Every row gives one point. The window is the flat piece filled in between its corners: a triangle in 3 columns, a solid with four corners in 4, and so on. A path goes straight from each point to the next, and from the last back to the first. List the points from which the path goes on through the window.

Window, 3 rows:
[[-36  29  49]
 [ 22  -7 -23]
 [-10  -2 -21]]
Path:
(1): [-33 -25  27]
(2): [ 22 -35  -9]
(3): [  8  17 -49]
(4): [-9 21  0]
(5): [ 26 -22  57]
(6): [-23 -33   1]
(7): [ 37   5 -60]
(8): [  8  15 -14]
(9): [ -4 -35 -13]
(10): [ -7 -23  -7]
(11): [  6  17 -31]
(12): [25 42  1]
Through the window after points: 8, 10

Window:
[[  7   3  16   7]
 [-13 -22  -3 -31]
 [-17   5 -12 -35]
 [ 60  12  36  11]]
Path:
(1): [-39   5  16 -40]
(2): [ -3  -3 -23 -17]
(3): [ 31   2 -31 -29]
(4): [-23  -3  26  -7]
(5): [ 11  -5  20 -21]
(6): [ 15 -11  -6 -16]
(7): [  2  -7 -18 -27]
(8): [-20  -7  33 -33]
Through the window after points: 3

Window, 6 rows:
[[ 10 -33 -34   9  19   4]
 [ 49 -10 -37 -24  39   1]
 [ 21  20  28 -18 -40   0]
 [ 17  -4  46 -38 -17 -21]
 [-25  34  43 -11 -16  -5]
 [ 37 -16 -27  33  40 -13]]
Path:
(1): [  6   9   3 -31 -11 -25]
(2): [ 22   6  -6   0   7 -60]
(3): [ 15 -31   2  -4  14  42]
(4): [ -2   4  33 -20   4  49]
(5): [ 32   3   9  -7 -18 -30]
(6): [-11  11   2  -2 -35 -36]
(7): [ 31 -30   1   8  42  18]
(8): [ 34   9  36 -29  13  20]
(9): [ -3   2   0 -16 -41 -15]
(10): [-11  10  20 -11 -20 -29]
(11): [11  6 44 -8 -8  2]
(12): [-2 17 26 -5 -5 27]
(13): [  6   8   9  -7 -11 -34]
(14): [ -3  24 -16  -2   3 -44]
(15): [ -8   4  55 -18 -14  25]
(16): [ 34   5  24 -19   0  23]
Through the window after points: 2, 4, 12, 14

Window, 8 rows:
[[  7  10 -20  27 -56   3 -27 -37]
 [-11 -14  -5  -5   6 -19  -7  26]
 [ 13  -1 -15  12  13  -6  15  10]
 [-17   6  -9 -24  13  16  15  21]
 [ 45  34  -7 -17 -24 -14   7 -21]
 [ 14  15 -25 -15  -5 -11  11 -36]
 [-10  13   8  11   7 -12  -5   4]
 [ 20 -12  10 -14  30  -1   9   3]]
Path:
(1): [-7 15 19  7 -9  7 27 18]
(2): [  3   4  -6  -3 -14  -7  11 -12]
(3): [  1  18 -21   4   9  11 -26  -1]
(4): [ 32  37 -25   6  13 -12  -9 -13]
(5): [ 12   9  -4  -6 -18  -2   6 -24]
(6): [ -5  -3 -12  -5  -5   1  18 -22]
(7): [ 26  23 -20 -14  -3 -13  -6 -17]
(8): [ 15   9 -60 -13  -5  14 -15 -28]
(9): [  4  11   9  15 -29 -13  -1 -18]
(10): [ 11  -3  13   2  -5 -11   6   5]
(11): [  6  14 -19 -12   7   0  -7   5]
(12): [ 10   1 -23   1  10 -21 -35 -12]
Through the window after points: 2, 6, 8

Window (8 x 8):
[[ -7   2 -38 -19  21  24 -27 -29]
 [-30 -25  27  27 -38 -47 -22 -34]
 [ 36 -31   8 -43  11 -27 -43  13]
 [  2  -4  -8 -37  19  -4  43  20]
 [-49 -24  12  -2  28  32 -20   0]
 [ 21  -1   2  39 -11  23  36  -1]
 [ 42  45  11 -26   0  31  56  25]
 [  9 -18  27 -18  26  24  22 -16]]
Path:
(1): [-13 -31  33  -7 -45  26  24  -2]
(2): [ -8 -19   8 -31 -26  60  42  20]
(3): [ 24   2   2  41   9   1  15 -14]
(4): [ 29   5  17 -20  23 -14 -11  -6]
(5): [ 16 -38   3 -38  -5  10  -6  20]
(6): [ -8 -37  -2 -18 -33  25   5  23]
(7): [ 37  23  12  48  28 -11  18 -30]
(8): [ -2   5  18  23  12   4  14 -13]
(9): [ 12 -21  -4  -4 -51  -6   9  -3]
(10): [-41 -58 -11 -22   0  41 -17  -2]
(11): [ -8   8  20   2  31   3 -11   1]
(12): [  8  -2   6  21  30 -12 -30  20]
(13): [ 14 -31   0 -54   0  -2 -23 -11]
(14): [-42 -17   8 -38 -23  31  -1 -43]
(15): [ -3 -16  17  46   9 -31 -14   8]
(16): [  9  -8  15  -9  31  -2   3 -19]
Through the window after points: 2, 4, 6, 8, 10, 12, 14, 16

Window:
[[ 19  32  47  -2 -11  21  10  25  -8]
 [-29 -33  39  24  10 -60  16 -35 -20]
 [ 15  26   5  31  18  12  13  -3  -3]
 [ 12 -47 -20   1 -15  29  37 -33   9]
 [  3  17  11   6  49  17   1  19  15]
 [ 42  48  13 -38  11 -12   4  16 -12]
 [ 18  20   5  18  29 -35 -23  29   2]
 [-19  27  -3  -6  20  25 -17 -11  44]
 [-37  16 -39 -45  12  -9 -18  -6  -7]]
Path:
(1): [ -4   7   5  14  24 -31  37  44  27]
(2): [ -2  27  11 -27  -5  19 -17  -9 -18]
(3): [ 18  17  23  14  14   9  -8  -2 -13]
(4): [ 7 28 14 -2  4 -9 14 38 14]
(5): [ 12  27 -16   5   4   5  57   4   4]
(6): [ 24   3  11 -31   6   0 -18  -6  -5]
(7): [  8  15 -12 -16  12  27 -33 -19 -26]
(8): [-10  16  22  -1   5 -25  19  22  10]
(9): [-18  10  -2  -5  11 -16   7   2   6]
(10): [ -6   7  -1  -9  26 -13 -18  -5  -8]
(11): [ -5  18   3 -18  18  19 -20  -5  12]
(12): [-43   6 -47   3  16 -33  35  -5  20]
(13): [  2  35 -15 -20   4   4  14   9  29]
(14): [  9   5   6  -8  26  30 -26   1 -12]
(15): [  9  -6  -6  -3  31  23 -34 -29  13]
(16): [ -4  33   4 -11   8 -36  35  18   0]
Through the window after points: 1, 3, 5, 7, 9, 11

Window:
[[ 20   4   8  30  31 -23  -1  -5   1 -13 -15]
 [-10  16 -18   8   9 -42 -19   4   1  -1 -22]
 [ 10  58 -22  41  20 -23 -17  17 -11   7  20]
 [ -7   0  56   1  -2 -21   8   9   3  32 -13]
 [ -5  10 -19  22   6  -4   9  11 -11   2 -20]
 [ -9 -16 -32  26  23  18   1  15 -19 -46  22]
 [ 18   2 -14  -1  37  15  18  37  -4  -4  34]
 [ -8  19  13 -13  12  20   0   2   6 -11   1]
 [-11  18  12  -9 -18  -7  19  -3  -7 -26  -6]
 [  4   5   0 -39  33   5   1 -21 -25   9  15]
 [-26  37   1  31  28  -5  22   7  -7 -45   3]]
Path:
(1): [ -9   2 -15  22   8   1   4  -2   7   0   1]
(2): [  1  22   1   0   9  -7  10  19 -28 -20 -13]
(3): [ 17  16  24  -8  15 -19 -38  25 -33 -10   9]
(4): [ -8   5   5  16  13 -14  13  -2   8   3 -12]
(5): [ -8  30 -13  36   9 -22  12 -16  19 -11   8]
(6): [  8  17   3   8  30 -10 -14  26 -27 -10 -10]
(7): [  2   8  -4  -6  34   8   8  22 -17  -6   7]
(8): [  6  10 -16  13  14  -3  13  -1   5 -16  37]
(9): [ 13 -32  10  24 -11 -11  17 -12  25  34   4]
(10): [-23  41  60 -16  19 -20  -4  28 -25   3 -19]
(11): [  3  27  -1  10  12   5   2  36 -22   0  -5]
(12): [ -1  -2 -20  13  21  -4  12  -4   3  -9   7]
(13): [  0  21  -7  18  26 -18  24  -8  10  -4   2]
(14): [ -3  13  -3   9  13  -8  -6  11 -20 -11   0]
(15): [  1  15  -2 -16   1  11  -9  33 -38   6  -6]
(16): [ -7   9  -2   9  22 -11  14  -7   8 -15  14]
Through the window after points: 1, 3, 5, 7, 9, 11
